Each row is a point. Each copy is the shape, with its points in the same order, turned, moved and blurred by noise. Some copies are also mirrored. Which?
In the rows, 128 means zero.

Shape, 9 rows:
[[ 99 170 172]
 [151 126 125]
 [170 112 163]
 [129 117 142]
 [164 116 118]
 [145 124 141]
 [ 53 144 159]
 [135 109 138]
 [167 115  78]]
Copy 1 (9 x 3):
[[128  81  80]
 [101 144 128]
 [109 168  92]
 [129 139 117]
 [ 95 157 132]
 [112 140 112]
 [171  67 107]
 [128 144 123]
 [ 78 155 168]]
Copy 1 is: mirrored
Copy 2, 9 rows:
[[145 188 124]
 [124 109 127]
 [147 101  93]
 [145 118 133]
 [117  91 125]
 [136 118 123]
 [171 189 172]
 [148 110 134]
 [ 90  74 148]]
Copy 2 is: only turned
Copy 3, 9 rows:
[[ 69  83 150]
 [129 133 104]
 [127 102  75]
 [132 102 121]
 [144 137  94]
 [123 117 106]
 [101  71 189]
 [136 108 116]
 [153 172 100]]
Copy 3 is: mirrored
Copy 4 (9 x 3):
[[161 107 185]
 [101 130 131]
 [ 89 173 149]
 [129 131 140]
 [ 78 140 129]
 [105 135 149]
 [198 105 141]
 [118 142 126]
 [ 63 113 101]]
Copy 4 is: only turned

Shape (9 x 6):
[[109 145 172 138 154 173]
 [161 165 115 150  99 142]
 [131  70  93 148 103 138]
 [174 134  99 140 121 128]
 [103  60  82 180 104 111]
 [166 166  82 131 118  98]
 [109 133 121 141 162 173]
 [ 93 131 131 121 129 172]
 [120 130 147 121 141 145]]
Copy 1 (9 x 6):
[[ 75 115 122  99 145 122]
 [ 98  98 126 171  79 127]
 [160 129 127  94  54 114]
 [141  92 114 160  79 125]
 [166 150 114  82  40  78]
 [148 112 106 195  83 114]
 [ 94 122  87  97 119 135]
 [ 94 149 120 102 111 139]
 [114 126 126 121 131 127]]
Copy 1 is: only turned
Copy 2 (9 x 6):
[[ 96  96 188 126 131 102]
 [116 139 103 104  95 100]
 [131 191 119 158 146 123]
 [115 141  80 113 131 100]
 [137 212 125 146 154 168]
 [148 117  63  97 119 123]
 [125 133 171 108 152  96]
 [143 130 177 138 132  95]
 [119 109 150 142 142 105]]
Copy 2 is: only turned
Copy 3:
[[170 159 164 138 165 121]
 [144 104 172  96  96 126]
 [ 63 123 152 132 112  96]
 [118 106 158 124  90 136]
 [ 48  97 127 126 134  74]
 [135  85 127 103  72 152]
 [154 143 148 162 137  98]
 [139 167 138 127 136  97]
 [139 155 146 128 145 134]]
Copy 3 is: only turned
Copy 4:
[[161 102 175 144 140 122]
 [145 136 101 104 133  65]
 [ 68 144 134  90 103 114]
 [133 150  95  85 120  96]
 [ 41 165 132 119  77 123]
 [143 184  74  95 143 110]
 [140 150 175 125 145 112]
 [111 116 170 128 164 117]
 [133 120 145 125 151 131]]
Copy 4 is: only turned

Shape:
[[152  66 140 102 137 129 153 102]
 [154 127 149  96 130  99 156 140]
 [131 144 119 128  45 144  89 161]
 [110 123 168 148 127 117 112 135]
 [123 106 144 103 130 110  65 117]
 [167 117 130 120 125 179 154 124]
 [166 135 148 124 142 112 125 182]
 [164 136 134 134  97 130 106 100]
 [145 114 126  97 166 151 152 104]
 [ 67 156  98 197 165 108 134 170]
 [ 54 150 143 124 106 132  88 141]]
Copy 1 (11 x 8):
[[103 153 120 122 156  60 134  96]
 [102 134  84 103 113 104 140 119]
 [146  91 105 164 110 128  53 150]
 [103 155 134 148 119 146 119 126]
 [147 175 133 156  89 100 116 122]
 [ 92 102 122 138 156  68 130 153]
 [ 84 131 115  96  86 114 114 152]
 [141 146 103 146 145 104 107 167]
 [110 125 131 127 138  69 174 127]
 [124 105 196  95 120 202 144 135]
 [143 116 144 187  89 166 124 112]]
Copy 1 is: only turned
Copy 2:
[[170 145 121 159  97 105 157 130]
 [150 103 103 122 116 136 128 148]
 [ 94 165  99  86 195 159 155 134]
 [ 97 129 130 110 112 135 136 101]
 [104 170  93  94 103  92 132 127]
 [158 141 133 168 158 128 126 104]
 [122 122  84 130 119 165  92 125]
 [149 155 115  90 154 122 129  94]
 [155 129 144 159 124  93 113 134]
 [ 60 132 194 104 112 166  75 148]
 [ 39 138 132 104 140 109 133 149]]
Copy 2 is: only turned
Copy 3, 11 rows:
[[159  80 134 123  99 167 104 108]
 [172 123 142  99 147 167 119 140]
 [124 113 110 116 227 137 140  70]
 [153 124 106  62 136 111 125 102]
 [116 114  82  74 127 167 145 115]
 [176 119 112 160 138 157  92  94]
 [162 169 142  77 153 161 101 100]
 [165 115 105 125 144 152 158  88]
 [146 123 118 150  96 156  93 131]
 [103 172 158  89 138  46 114  92]
 [100 111  80  80 171  88 129 124]]
Copy 3 is: only turned
Copy 4, 11 rows:
[[154 110 110 104  86 102 105 168]
 [140 124 144 105 141 140 136 160]
 [ 69 153 115 110  85 158 170  79]
 [139 158 155 130 111  95 133  98]
 [101 150 163  96  92 112  92 107]
 [135 136  69  85 117 112 140 136]
 [134 179 124 125 154 155 122 137]
 [ 85 147 124  97 102  90 145 134]
 [143 102 101  86 140  92  98 149]
 [120 129 123 206 171  96 124  57]
 [110 122 167 117 107 116 141  43]]
Copy 4 is: only turned

Shape (15 x 11):
[[178 135 112 107  86 138 149 145 144 125  79]
 [136  79 150 136 138  99 126  89  95 144  96]
 [137 145 111 117  92 148 178 168 169 143  70]
 [155 151 129 128 135 131 171 144 139 164 131]
 [139  70 171  83 136 165  96 158 112 149 146]
 [165  96 111 167 102 104 133  99 169 109 124]
 [130 133 127 113  94 120 173  80  94 155 102]
 [117  69 183 163 128 102 138  85 122 136 122]
 [148  92 109 170 108 133 138 121 162 174 148]
 [157 128 190 170  93 126 108 164 162 106  70]
 [139  97 136  88 163 101 177 149 155 172 119]
 [ 92 157 135 140 130 139 132 137 174 145  89]
 [121  92 151 103 173 165 167 152 119 132 129]
 [121  92 135 132  97 136 124 164 111  92 153]
 [108  88 102 177 121 102 140 139 116  93  95]]
Copy 1 (15 x 11):
[[143 141 170 135 132 134 145 128 138  71  79]
 [130 128  57  87 128 119 144 148 135  94 108]
 [125 150 189 135  87 146 107 128 166  80  83]
 [128 129 143 130 102 189 123 150 111  99 110]
 [128 166 133  82 142 111 131 224 116 103 156]
 [129 139 126  98 130 117 144  97 110 150  71]
 [113  94 101 117 113 134 119 119 108  48 101]
 [121 164  43  81 124 122 115 130 107 118 113]
 [110 140 140  80  81 144 139 141  86 146  90]
 [197 218 132 117 108 126 127 114 150 112 111]
 [ 89 143 105 142 123 175 113 192 145 114  89]
 [121 146 136 143  72 138 105 124 161 124 139]
 [ 94 149 127  87 153 172 112 175 153 107 150]
 [158 140 149  74 158 110  84 146 114 123 127]
 [156 115 108  66 130 119 100 106 163 136  97]]
Copy 1 is: only turned
Copy 2 (15 x 11):
[[109 168  87 132 132 123 136 101 147 157 155]
 [173 123 158 142  83 116  96  94 139 160 109]
 [104 182  76 117 152 158 139 121 129 177 117]
 [141 138 102 111 132 173 120 132 101 139 141]
 [136 136 125 181 110  99 115  87  58 108  91]
 [178 152 154 117 159 134 137  84 178 124 135]
 [124 109 134 130 102 159 117  84 138 198 140]
 [200 108 149 137 114 138  99  77 147 149  80]
 [171 167 158 151 145 179 136  95 132 117 131]
 [156 151  58 150 150 110  98 111 178 118  84]
 [168 167 115  97  98 148 141 112  65 157 110]
 [138 141 114 130 159 150 142 158 138 167  79]
 [147 141 129 118 144 124  91 110  50 155  99]
 [103 134 142 126 146 119 109  66 122 100  87]
 [126 162 172 100 135 126  89 102 171 138  84]]
Copy 2 is: only turned
